Every row gives one point. Each copy is the shape, with its points in the same order, turned, moved and blurred by noise. Is it also mirrored, or only turned?

Shape:
[[-0.08  0.24]
 [-0.06 -0.45]
 [-0.05 -0.07]
 [-0.06  0.70]
 [-0.19 -0.28]
 [-1.02 -0.03]
 [-0.29 -0.16]
 [-0.11 -0.41]]
Copy 1 (8 x 2):
[[-0.11 -0.29]
 [ 0.29  0.30]
 [ 0.04 -0.06]
 [-0.26 -0.67]
 [ 0.06  0.27]
 [-0.84  0.36]
 [-0.16  0.14]
 [ 0.21  0.33]]
Copy 1 is: mirrored
Copy 2 (8 x 2):
[[-0.16 -0.10]
 [ 0.48  0.21]
 [ 0.16  0.06]
 [-0.55 -0.31]
 [ 0.29  0.32]
 [-0.36  0.85]
 [ 0.12  0.28]
 [ 0.45  0.29]]
Copy 2 is: mirrored
Copy 3, 8 rows:
[[-0.23 -0.14]
 [ 0.35 -0.47]
 [ 0.03 -0.24]
 [-0.62  0.15]
 [ 0.12 -0.50]
 [-0.52 -1.05]
 [-0.02 -0.51]
 [ 0.28 -0.50]]
Copy 3 is: only turned
Copy 4, 8 rows:
[[ 0.27 -0.41]
 [-0.03  0.19]
 [ 0.11 -0.16]
 [ 0.45 -0.85]
 [ 0.16  0.10]
 [ 1.03  0.23]
 [ 0.32  0.03]
 [ 0.06  0.21]]
Copy 4 is: only turned

Shape:
[[ 0.27  0.53 -0.17]
 [-0.18  0.05  0.53]
 [-0.57 -0.39  0.52]
 [ 0.16  0.08 -0.41]
 [-0.47  0.30 -0.33]
 [-0.19  0.48 -0.38]
 [-0.36  0.21 -0.34]]
Copy 1:
[[-0.49 -0.04  0.28]
 [ 0.17  0.03 -0.39]
 [ 0.68 -0.25 -0.50]
 [-0.07 -0.25  0.53]
 [-0.15 -0.74  0.05]
 [-0.39 -0.56  0.20]
 [-0.08 -0.63  0.16]]
Copy 1 is: mirrored
Copy 2:
[[-0.55  0.06 -0.39]
 [ 0.25 -0.41 -0.37]
 [ 0.58 -0.74  0.10]
 [-0.46  0.11  0.10]
 [-0.59 -0.63  0.01]
 [-0.69 -0.37 -0.18]
 [-0.49 -0.50  0.12]]
Copy 2 is: mirrored
Copy 3 (7 x 3):
[[ 0.47 -0.38 -0.02]
 [-0.10  0.26 -0.39]
 [-0.47  0.62 -0.22]
 [ 0.19 -0.25  0.39]
 [ 0.39  0.38  0.39]
 [ 0.58  0.03  0.34]
 [ 0.38  0.25  0.41]]
Copy 3 is: mirrored

Shape, 10 rows:
[[ 0.19  0.06 -0.46  0.03]
 [ 0.25 -0.43  0.70 -0.20]
 [ 0.37 -0.86  0.73  0.47]
 [-0.15  0.27 -0.54 -0.11]
 [-0.51  0.07 -0.07 -0.41]
 [-0.41  0.13  0.14 -0.11]
 [-0.27 -0.20  0.06 -0.18]
 [ 0.62 -0.50  0.56  0.15]
 [ 0.08  0.00  0.04 -0.23]
 [ 0.36  0.11  0.38  0.63]]
Copy 1, 10 rows:
[[-0.14 -0.52 -0.10 -0.28]
 [ 0.14  0.60  0.56 -0.23]
 [ 0.74  0.32  0.90 -0.56]
 [-0.15 -0.45 -0.38  0.03]
 [-0.04  0.17 -0.49  0.17]
 [ 0.12  0.16 -0.15  0.31]
 [ 0.14  0.19 -0.18 -0.12]
 [ 0.19  0.21  0.82 -0.50]
 [-0.15  0.08  0.06 -0.12]
 [ 0.35 -0.33  0.78  0.11]]
Copy 1 is: mirrored
Copy 2, 10 rows:
[[-0.01  0.45  0.31 -0.09]
 [ 0.45 -0.53  0.40 -0.58]
 [ 0.91 -0.52  0.77 -0.20]
 [-0.34  0.48 -0.08  0.09]
 [-0.42 -0.28 -0.22 -0.06]
 [ 0.04 -0.20 -0.31  0.02]
 [-0.02 -0.28  0.15  0.01]
 [ 0.79 -0.30  0.54 -0.55]
 [ 0.02  0.05  0.11 -0.32]
 [ 1.01  0.04  0.09 -0.02]]
Copy 2 is: mirrored
Copy 3, 10 rows:
[[ 0.18  0.17 -0.13  0.19]
 [-0.58  0.10  0.81 -0.17]
 [-0.85 -0.39  0.93  0.36]
 [ 0.39  0.05 -0.29 -0.06]
 [ 0.39 -0.05  0.08 -0.53]
 [ 0.04 -0.22  0.04 -0.59]
 [ 0.15 -0.05  0.33 -0.25]
 [-0.66  0.13  0.61  0.27]
 [-0.17  0.14  0.12 -0.15]
 [-0.84 -0.21 -0.23  0.22]]
Copy 3 is: only turned

Shape:
[[-0.15 -0.17  0.02  0.08]
 [-0.16 -0.11 -0.39 -0.69]
 [-0.41  0.38 -0.34 -0.75]
 [ 0.24 -0.05  0.12  0.18]
 [-0.51 -0.20  0.13  0.39]
 [-0.07  0.46  0.61 -0.76]
 [ 0.04 -0.74  0.00  0.27]]
Copy 1, 7 rows:
[[ 0.04 -0.26  0.03  0.28]
 [ 0.10 -0.28 -0.42 -0.48]
 [-0.38 -0.37 -0.71 -0.40]
 [-0.14  0.07  0.30  0.30]
 [ 0.05 -0.58  0.01  0.66]
 [-0.82 -0.52  0.24 -0.52]
 [ 0.54 -0.19  0.37  0.38]]
Copy 1 is: only turned
Copy 2, 7 rows:
[[ 0.18 -0.01 -0.18  0.11]
 [ 0.11 -0.81  0.10  0.10]
 [-0.36 -0.78  0.28  0.07]
 [ 0.37  0.17 -0.03 -0.23]
 [-0.05  0.26 -0.48  0.28]
 [-0.10 -0.10  0.95  0.33]
 [ 0.66  0.09 -0.54  0.20]]
Copy 2 is: only turned

Shape, 12 rows:
[[ 0.45  0.10 -0.45  0.32 -0.05 -0.12]
 [-0.10  0.17 -0.59 -0.33  0.60  0.34]
 [ 0.45  0.13  0.27 -0.10  0.41  0.09]
 [-0.52  0.09  1.06 -0.09 -0.71  0.31]
 [-0.08 -0.48 -0.20 -0.19  0.07 -0.45]
 [ 0.15  0.04 -0.23 -0.05  0.38  0.07]
 [-0.64 -0.10 -0.65  0.02 -0.14 -0.41]
 [ 0.40 -0.54  0.23  0.06 -0.11 -0.05]
 [-0.03  0.77  0.24 -0.96  0.00  0.17]
 [ 0.25  0.26  0.18  0.11  0.45  0.39]
 [ 0.06  0.37  0.13 -0.21  0.60 -0.17]
 [-0.49  0.05  0.49  0.15 -0.29  0.75]]
Copy 1, 12 rows:
[[-0.17  0.37 -0.04  0.61 -0.15 -0.01]
 [ 0.29 -0.16 -0.76  0.27  0.27  0.22]
 [ 0.52  0.10  0.25  0.41  0.33 -0.05]
 [-0.29 -0.01  0.91 -0.87  0.63 -0.34]
 [ 0.13 -0.13  0.13  0.02 -0.46  0.44]
 [ 0.28  0.04 -0.20  0.31  0.06  0.10]
 [-0.42 -0.34 -0.32 -0.17 -0.57  0.07]
 [ 0.22  0.42  0.52  0.03 -0.06  0.37]
 [-0.11 -0.76  0.17  0.25  1.01  0.00]
 [ 0.47  0.23 -0.04  0.25  0.47 -0.21]
 [ 0.51 -0.36 -0.02  0.40  0.22 -0.21]
 [-0.05  0.35  0.13 -0.74  0.63 -0.35]]
Copy 1 is: mirrored
Copy 2 (12 x 6):
[[-0.42 -0.25  0.52  0.02  0.43  0.01]
 [-0.95 -0.17 -0.21 -0.27 -0.25 -0.05]
 [-0.42 -0.29  0.19  0.30 -0.09 -0.66]
 [ 1.10  0.29  0.11 -0.44 -0.59 -0.71]
 [ 0.08 -0.33 -0.35  0.13  0.21  0.10]
 [-0.55 -0.26 -0.02  0.09 -0.03 -0.17]
 [-0.02  0.18 -0.29 -0.18  0.27  0.65]
 [ 0.25 -0.69  0.26  0.14  0.15 -0.27]
 [-0.36  0.32 -0.47 -0.59  0.02 -1.01]
 [-0.47 -0.10  0.35  0.10 -0.34 -0.57]
 [-0.50  0.11 -0.20  0.35 -0.06 -0.53]
 [ 0.32  0.05  0.29 -0.51 -0.79 -0.31]]
Copy 2 is: only turned
